Rows are points. Examples show where two turns around zero, p and q, send a point. Write where each new point lands after one turn and then the other. Backwards means that the second turn is done in reverse. Each puzzle has new turns, and all numbers are rounded.

Turn p:
[  8, -28] -> [ 16, -24]
[-31, -31] -> [-20, -39]
[35, 56] -> [16, 64]
[-42,  25] -> [-48,  11]
[ 30, -22] -> [ 35, -12]
Turn q:
[-21,  50] -> [-54,  -1]
[  0, -19] -> [18, -7]
[ 59, -11] -> [32, 51]
[-38, -20] -> [  4, -43]
Where do these land?
q, then p: [-24,  13] -> [-15, -23]
q, then p: [ 50, -50] -> [53, 46]
q, then p: [10, 40] -> [-39,  13]
p, then q: [-36,  -2] -> [ -1, -36]

Turn p:
[  6, -17, -37] -> [ 33,  19, -16]
[-12, -44,  26] -> [ -5, -37, -37]
[ 31,  16, -22] -> [28, 13, 28]
[-32,  51,  31] -> [-62,  12,  25]
[27, 34, 50] -> [-25, -34,  51]
[-20, -40, -49] -> [ 32,  28, -51]
Turn q:
[ -1,  -5, -21] -> [16, 14, -5]
[17, 21, -9] -> [-15,  18, -16]
[-68,  50,  45] -> [-13, -83, -46]
[ 37, -48, -36] -> [25, 54, 38]
[ 16, -17,  21] -> [-14,  -1,  28]
Where do these land?
p, then q: [28, 23, 15] -> [-17, -24,  26]
p, then q backwards: [10, 31, 70] -> [ 8, -9, 76]
p, then q: [-27, -14, -44] -> [ -7,  31, -43]
p, then q: [  1, -64, -33] -> [ 8, 71, -3]
p, then q: [-12,  25,  -9] -> [-11, -18, -20]

Turn p:
[ 53, -60, -30,  65] -> [ 37, -34,  47,  82]
[ 25,  37,  -4, -70] -> [-28,  70,  15, -32]
[ 10, -19,  55,  17] -> [-33, -47,  23,  -4]
[-12,  22,  -3,   1] -> [ -6,   8, -23,  -3]
[-33, -16,  11, -23] -> [ 13, -11,  -2, -41]
[-44,  49,  -2, -13] -> [-10,  18, -57, -29]
[  0, -13, -27,  23] -> [27, -5, -4, 25]
Turn q:
[-14,  31,  44, -54] -> [-39,  35,  24, -51]
[ 41, -21,  -5,  19] -> [  0, -39, -31,   7]
[ 53,  -2, -48, -12] -> [ 17,  -3, -70,  -4]
[-28,  25,  33,  35] -> [ 17, -16,  56, -11]
[-52, -33, -23,  12] -> [ 6, 22, 21, 59]
Where do these land?
p, then q: [  2,  19, -37,  13] -> [ 40, -13, -11,  -8]
q, then p: [  16, -131,    5,   21] -> [ 78, -91, -44,  39]
q, then p: [ -9,  25,  21, -14] -> [-19,  10,   1, -29]
q, then p backwards: [ 16,  25, -12,  38] -> [-30, -36, -14,   8]
p, then q: [ 31,  13,  -7, -15] -> [ 14,   1,  28, -20]
p, then q: [-21,  20,  26,   2] -> [-2, 31, -5, 23]
p, then q: [-36,  29,   3, -44] -> [  2,  56, -22, -22]

Turn p:
[  6,  12, -13,  44,  28,  43] -> [ 28,  26,  10, -42,  39,   3]
[-13,  14,   2,  71, -64,  28] -> [ -5,  67, -66,  -5,  36,   8]
[-43, -40,  -8, -16,  27,  25] -> [-13, -40,  -8, -56,  -9,  -1]
[ 25,  29, -16, -25,  14, -68] -> [  3,  -1,  43,  53, -27, -42]
[-29, -12, -10, -40, -11,  44] -> [-24,  -7,  -6, -42, -34,  34]
[-11,  33,  42,  38, -31, -14] -> [-32,  30, -20,  35,  45,   1]
[ 26, -27,  -7, -30,  31, -83] -> [ 20, -56,  24,  51, -29, -52]
[ 40,  -8,  10, -43,   6,  25] -> [ 23, -18,  23,   7, -23,  48]
Turn q:
[ -8, -37,  17,  82,  24,  30] -> [ -5,   7,  39,  76,  37, -36]
[-28, -45,  42,  13,  25,   2] -> [-22, -38,  28,  49, -15,  -6]
[  8,  12,  37, -36, -17, -39] -> [-34,  -3,   5, -37, -45,  10]
[ 30,  73, -49, -28,   4,  41] -> [ 18,  32, -45, -48,  58,  45]
[ 29,   4, -36, -42,  -8,   8] -> [ 32, -11,  -8, -50,  13,  15]
[-19,  27, -30, -10, -38,  40] -> [ 44,  34, -18,   3,   3,  42]
[ 41,  -5,   9, -13, -15, -61] -> [-20,   0,  13, -55, -30, -38]
[-54, -29,   9,  34,  25, -20] -> [-11, -22, -14,  62, -21, -31]
Where do these land?
q, then p backwards: [-17, -24, -55,  52,  -8,  -1] -> [ 39,  -8, -24,  48,  -2, -46]
q, then p: [ -3, -57, -26,  39,  35,  -4] -> [ 34, -36, -14,  33,  28, -47]
p, then q: [-19,  43,  12, -61,  65,  75] -> [-33, -38,  45,  22, -26, 101]
p, then q backwards: [39, 13,  5,  8,  2, 22] -> [  0,   1,  -9,   1, -23,  40]
q, then p: [-21,  39,  40,  14, -29, -46] -> [-57,  53, -19,   2, -16, -10]
p, then q: [ -1,  -7,  24, -18, -32,   6] -> [31, 11, -3, 27, 12,  7]
q, then p backwards: [ 22,  -7,   0, -34, -33, -52] -> [-28, -17, -57, -25,  13,  18]

Turn p:
[-17,   0,  17,  14,  28, -33,  -1,  28] -> [-13,  29,  18,   9,  -1, -26, -22, -30]
[ 43,   4,  32, -81, -40,  34,  27,  36] -> [   2,   -5,  -12,    0, -102,   52,    4,   29]
[ -9, -20, -65,  58,  -5, -50,   7, -11] -> [ 43,  11, -22,  33,  62, -58,  -5,   5]
[-40, -59,   3,  -6,  53, -32, -56, -50] -> [-54,  14,  38, -35,  41, -72,  38,  20]
[54, -2, 11, 24,  9, 48, 27, 22] -> [-23, -33, -16,  57, -12,  43,  -7,  -7]
[-33,   1,  30, -32, -51,  45,  -1,  22] -> [  8, -38, -18, -50, -57,  14,   0, -19]
[  2,  30, -41,  17,  28, -12, -15,  -5] -> [  4,  17,   2,   3,  49,   4, -32,  16]
[-13,   0, -50,  45,  37, -28, -44, -17] -> [ -3,   4,  16,   3,  79, -41, -26,  16]
[-14,  12,   1,  -9,  15,  10,  39, -22] -> [ -9,  25, -27,  -8,   9,  24,  21, -13]
[ 28,  35,  63, -29, -74,  17,  17,  -2] -> [ 47, -23,  24, -11, -68,  61,  28, -18]
Turn q:
[-32, -34,  33,  -6,  25,  56,  28,  21] -> [-14,  35,  16,  10,  -4,  22,   4,  77]
[ 11, -50, -54,  17,  15, -15, -39,   5] -> [ 54,  17, -22,  27, -35,   1, -41, -22]
[ -2,  60,   0,  27,  22, -21, -42, -21] -> [ 15, -55,   9, -16,  32,  35, -16, -36]
[ 14,  22, -21,  23,  17,   7, -13, -40] -> [ 13, -49, -26,  13,   7,  14,  -7,  -6]
[-14,  11,  46,  15, -30,  39,   9,  55] -> [-17,  53,  20,  -4,  60,   9,  19,  25]
[ 53,  11,  -9,  -6,  17, -27, -21,  26] -> [ 54,  -8,  20,  -2,  -1, -15,  24, -32]
[ 59,   7, -35,  16,   4,  24, -39,  -2] -> [ 60, -11, -39,  25,  13,  10,  23, -22]
[-12,   5, -10,  17, -18,  62,  14,  58] -> [ 17,  52, -23, -12,  50,   0,   4,  46]
[-55, -37,  33, -79, -37, -19,  31, -25] -> [-89,  35,  11, -29, -68,  -5,  12,   5]
[-21, -25,  60, -19, -45, -76,  63, -53] -> [-110,  -15,   45,   18,  -37,  -54,   -1,  -26]
[ -1,  28, -44,  -4,  29, -30,   9, -26] -> [ 17, -53, -13, -27, -18, -17, -22,  -8]
Where do these land?
q, then p: [  7,  18,  21,  16, -23, -80, -22,  14] -> [-14,  16,  51, -25,  23,   5,  67,  -7]
q, then p backwards: [-14,  -8,  34, -14,  17,  37, -84, -10] -> [ 40,  68,  32, -14,  -1,  27,  43, -22]
q, then p: [-14,  24,  25, -14,  10,  40,   9,  -7] -> [-28,   3, -38,  -5, -25,   2, -19, -13]
q, then p: [ 66,  36,  32,  10, -16,  18,  35, -23] -> [-20,  42, -40,  47,  12, -32,  25, -35]
q, then p: [ 13, -30,  40, -18, -14,  30,  27, -26] -> [ 22,   2, -39,   2,   1,  -9, -15, -56]
p, then q backwards: [   5,  -10, -115,  -27,   13,   11,  -12,  -11] -> [-33,  10, -46,  38,   4,  79,  58,  15]
p, then q: [-21, -11,  33, -42,  -8,  28,  33,  54] -> [-43,  23, -65, -16,   0,  -1,  -6, -36]
q, then p: [ 30, -14, -87,  29,   4,  42, -10,   9] -> [ 22,  -5,  -3,  58,  33,   0, -42,  69]
q, then p: [-24,   5,  25,  18,  11, -59,  43,  -1] -> [-10,  10,  51, -27, -20, -44,  17, -28]
p, then q backwards: [-33,  -1, -55,  29, -23,  -4, -53, -17] -> [  3,  58, -35,  36,  19,  -4,  38,  31]
q, then p: [-16,  -9,  47,  12,  29, -62,  33,  18] -> [ -9,   1,  63, -16, -34, -20,  22, -49]

Turn p:
[ 34, -21,  19, -28,  -8,  30, -28,   9,  48] -> [ -1,  47,  40,   4, -35, -31,  -3,  -4,  29]
[ 12, -33,  20, -48, -43, -33, -32,  32,  14] -> [-20,  -5,  38,  41, -18, -18, -56, -11,  42]
[-53,  60,  28, -10, -26,  -6,  83, -36, -35] -> [ -3,  -1, -10,  -3,  50,  57, -34,  59, -83]
[-26,  53,  62,  11,   5, -12,  21,   3, -40] -> [ 32, -25,  30,   2,  62,  27,  -3,  42, -28]
[-28,  35,  29,  -7, -73,  37,  32, -18, -77] -> [-13,  30, -12,  52,  92,   9, -24,  26, -56]
[ 44,  16, -26, -16, -10, -18, -34,  51,  40] -> [ 40,  -3,  20,  37, -60, -14, -11, -36,  19]
[  2, -36, -18,  58,  14,   3,  20,  -4,  12] -> [ -1,  10, -46, -25,  -4,  27,  29,  -4,  37]
[  4,  -9, -36,  31,  41, -20, -43, -40,  30] -> [-23, -23,   5, -37, -35,  10,  54, -46,   8]
[ 41, -47, -39,   1,  50,   8,   0, -15, -12] -> [ -1,   2, -39, -56, -12, -41,   6, -39,  20]
[-31, -16, -39,   8,  49,  11, -19,  19,  20] -> [ -8, -31, -25, -12, -42, -26,  43,  15,  12]
Turn q:
[-41, -24, -61,   5, -18,  52, -14, -37,   3] -> [-45,  17, -56,  -4,  -2,  23, -45, -26,  44]
[ 25,  49,   8,  15, -33,  35,  18,   7,  -7] -> [  7, -59, -16, -19, -42,   1,   6,  -5,  -9]
[-23,  -5,   0,  12,  21, -11,  36,  50,  74] -> [-33,  30,  27, -63,  12,  32,  40,   8, -32]
[-41,   4,   8,  27,  16, -12,   4,   4, -46] -> [-31,   2,  35,  19, -10, -39,  -5, -27,  12]
[-16,  64, -35,  24,  32,  16, -53, -10, -14] -> [-52, -33, -16,  16,   4, -29, -60,   5, -42]
[ 58, -26,  59,  -8,  15,  -3, -35,  -7,   0] -> [ 78,  26,  -9,  20,  -4, -20,   3,   6, -38]
[-44,  19, -11,  50, -16, -32,   9, -43,  37] -> [-65,   4, -38, -11,  18, -37,  44,   6,   8]
[-36,  -4,  53, -59, -23, -61, -21,  11, -22] -> [ 6, 13, 41, 89,  7, 19, 50,  9, -3]
[ 67, -31,  22, -55,  51,   3,  54,  21, -18] -> [ 83,  19,  61, -29, -16,  15, -18,  47,  18]
[ 52, -44, -43, -12, -43,  13,   2,   4,  -7] -> [ 52, -19, -28, -18,  32,  35, -15, -22,  40]
Where do these land?
q, then p backwards: [ 40,  18,  46,  31, -27,  40,  58, -23, -14] -> [ 15,  -6, -42,   2,  79,  -3,  -8,  39,  40]
q, then p: [-10, -18,   8,  12, -28, -40, -15,  36,  46] -> [ 15,   3, -31, -50,  23, -10,  -1,  29, -39]
p, then q: [ 11,   0,  46,  -9, -11,  54, -20, -66,   3] -> [-31,  -9,  51,  28, -51, -22,  14,  45, -21]
q, then p backwards: [-21,  17,  -8,  40, -20, -27, -17,  13, -15] -> [ -8,  -5, -17,  -6,  -1,  -5, -45, -19, -37]
q, then p: [-37, -43,  18,  14,  -6, -19,   6,   8, -26] -> [  2,  10,  26, -28,   2,  51,  10,  10, -24]
p, then q: [ -3,  79,   7, -70,  69,  24, -17, -25,  14] -> [ 71, -24,  67,  68, -12, -15,  38, -13,  33]
p, then q: [  7, -51, -23,  14, -25, -53,   6, -46,  11] -> [-49,  34, -55,  24, -22,  29, -23,   5,  12]
p, then q: [-15,  40, -68, -31,  18,  60,  23,  25,   5] -> [  8, -78,  30,   6,  45, -15,   4, -30,  48]
p, then q backwards: [ 28, -39,  15,  10, -60, -32,  -5,  19, -37] -> [-18, -40, -57, -14, -15,  -2, -35, -11, -45]
p, then q: [-37,  48, -18, -51,  69,   7,   3,  61,  13] -> [ 71, -22,  39,   8,  51,  16,  40, -55,  25]
q, then p: [ 37, -52, -24,  39,  21, -15, -20,  -2,  -1] -> [ 17, -31,  32, -46, -20, -19,  -1, -39, -25]

Turn p:
[ 35, -47, -31, -32,  -7, -17, -18,  -4, -63, -35, -37] -> [-14,  22, -20, -17,  74,   7, -44,  -5,  47,  -3,  39]
[  2,  15,   3,   9, -35,   3,  33,  32, -10, -33, -27] -> [-26, -14, -42, -45,  -5, -17,  -1,   5, -12, -18,  12]
[-18, -17,  53, -18,  40,   0,  25, -43,  45,  51, -18] -> [  9, -22,  54,  -2,   2,  59,   3, -18, -40,  26, -57]
[ 18,  53, -21, -19, -21,  16,  -3, -28,  29,  59, -62] -> [-29,  -9,   1, -27, -54,  18, -19, -33,  50,  42, -56]
[  3, -30, -55,  19, -10,  13, -26, -59,  50, -22,  14] -> [ 66,  26,  38, -15, -41,  14, -24, -11,  26,   6,  44]
[  3, -24, -58, -11,   7,  22,  30,   1,   3, -17,  14] -> [ 29,   9,   9, -38,  13, -15,  19,  21,  20,  29,  33]
[-12, -33, -24, -42, -33, -35,  -7,  -5, -10,  39,   0] -> [ 29,   7, -12,   5,  31, -20, -51,  -1,   8,  42, -28]
[ 36,  60,  14,   5, -31,  30, -61,  67,  22, -26,  33] -> [-54,  28, -51,  53, -74, -15,   9,  35,  -2,  -4,  36]
[-40,  43,  15,  45,  57, -43,  38,  64,  -9,  -3,  45] -> [ 21, -46, -39,  38,  13, -27,  97,  12, -33, -34, -19]
[-44,  31,  29, -30,   8, -12,  48, -35, -35,   6,  31] -> [ -8,  -1,  23,  -4,  32, -44,  32, -54, -47,  14, -27]
[ 41,  14,  53,  26, -35,   5, -12,  50, -39,  40,  17] -> [-67, -40,  -9,  46,  -6, -34, -27,  41,  -7, -20, -15]
[-56, -52, -27,  12,  10,  31, -57, -16, -27, -46,  30] -> [ 47,  87,  28,   7,  24, -16,  -3,  21,   3, -49,  27]
[ 32, -13,  51,  38,  49, -13,   9, -24,  44, -11, -39] -> [ -4, -48,  23,   0, -10,  88,   7, -14, -14, -31,   7]
Turn q:
[-13,  13,  -4,  39,   5, -28,  23, -45,  26, -30,  46] -> [-11,  -2,  12,   3, -64,  22,  25, -21,  -7,  -1,  54]
[-15,  21, -17,  31, -33,   8,  32,  16, -13, -58,  -3] -> [-46, -44, -17,  -5, -24,  15,  40, -12,  21, -16, -15]
[-46,   2,  34,  -9,  28,  -4, -59,   1, -14, -78, -48] -> [  3,  51, -26, -14,  -1,  63,  25,  31,  79,  -1, -30]
[ 33, -37,  30,  -4,   5,  -5,  77,  39,  31, 122,   3] -> [ -1,  -2,  96,  -2,  57, -67, -16, -18, -92,  24,  -8]
[ 21, -15,  -3, -52, -29, -30,  26, -21,  14,  63, -24] -> [ 49, -26,  48,   9,   0, -13, -43,  18, -48,   4, -30]
[ 42, -20,   0,   6,   4,   4,  -1,  -2, -12, -57,  27] -> [-45,   1, -22, -20, -37,  -8, -28,  -2,  28,  19,  10]
[ 45,  23,  11,   0,  -2,  33,  22, -19,  32,  66, -18] -> [  4,  23,  10,  42,   5, -35, -19, -17, -73, -10, -25]
[-40,   0, -27, -20,  46,  33,  -9,   0, -55, -37,  -5] -> [  3,   3, -20,  -2,  29,  22, -14, -36,  78, -32,   4]
[ 54,  10, -25,  20,   5, -47,  17,  16,  21,  87, -14] -> [  1, -23,  42,  64,  29, -35, -18,  32, -63,  28,  22]
[-36, -12,  20,  14, -19,  14, -60, -14, -54, -20,  -2] -> [  3,  16, -47, -44,  21,  40,   0,  32,  22, -40,  13]
[ -9, -30, -54,  21, -11,  26,  -4,   7,  45, -21,  17] -> [  5, -11, -11,   0, -34, -64,  34,   1,  28, -15,  17]
[-36,  47,  34, -45,   0,  -7, -63,  23, -21, -35,  21] -> [ 37,  13, -64, -28,  21,  61,  14,  -6,  26,  42, -11]
Where do these land?
q, then p backwards: [-34, -55,   2, -48, -34,  77,  -8, -31,  46, -25, -33] -> [-98,  25, -46,  54, -33,  20,  -9,  -9,  -5,  22, -33]
p, then q: [  1,   9, -19,  44, -11, -27, -45,  16, -27,  43,   3] -> [-24,  10,   6,  22, -35, -19,  42,  56,  15,  13,   2]
q, then p: [ 19,  54,  28, -21,  16, -19, -41,  33, -46,  11,  15] -> [  6,  21,  44,  14,  -2,   2,  40,  33,  64,  14, -27]
p, then q: [ -1,  -7,  -6,  20,  63, -35,  -1,  40, -24,   2, -18] -> [-39,  13,  32,  26, -12, -44,  13, -29,  41,  -5,  -3]
q, then p backwards: [ 11, -13, -64,  -7,  10,  37,  -3, -56,  90, -40,  14] -> [-22,  75, -50,  51, -45,   2, -49, -11,  27,   3,  50]
p, then q: [ 21, -18, -15,  20,   3, -17,   3,  28, -36, -23,  57] -> [-32, -10,  19,  -7,  -3,  -8,   9,  -4,  14,  44,  61]
q, then p: [  7, -48,  61, -24, -19,  25,  16, -34,  73,   3,  -6] -> [-74,  -8, -53,  -4,   4, -18, -39, -59,  -6,  13, -23]
q, then p: [ 48, -28,  10, -36, -31,  42,  51,   3,  34,  10, -45] -> [-16,  -2, -49, -10,  29,  34, -53, -45,  10, -44, -38]
p, then q: [-26,  36, -10,   5, -16, -77,  -2,  31, -29,  -9,  -3] -> [ -5, -28,  21,  52, -38, -13, -18,  28,  43, -21,  36]
p, then q: [ 14, -33,  15, -21, -11,  22,  22, -78,  -1, -14, -45] -> [ 51,  63, -30, -30,   1,  28, -35, -23,  -7,  -3, -19]
q, then p: [-20,  66,  11,  69,  12, -16,  -1,  39, -47,  -6,  14] -> [ 38,  14,  62, -35,  15, -30,  71,  30,  -8,  -6, -10]
p, then q: [-41,  37, -14,  -3,  18, -12,   9,   9, -33,  49,  46] -> [-32, -10,  70,  39,  -3,  25,   6,  32, -16,   2,   0]
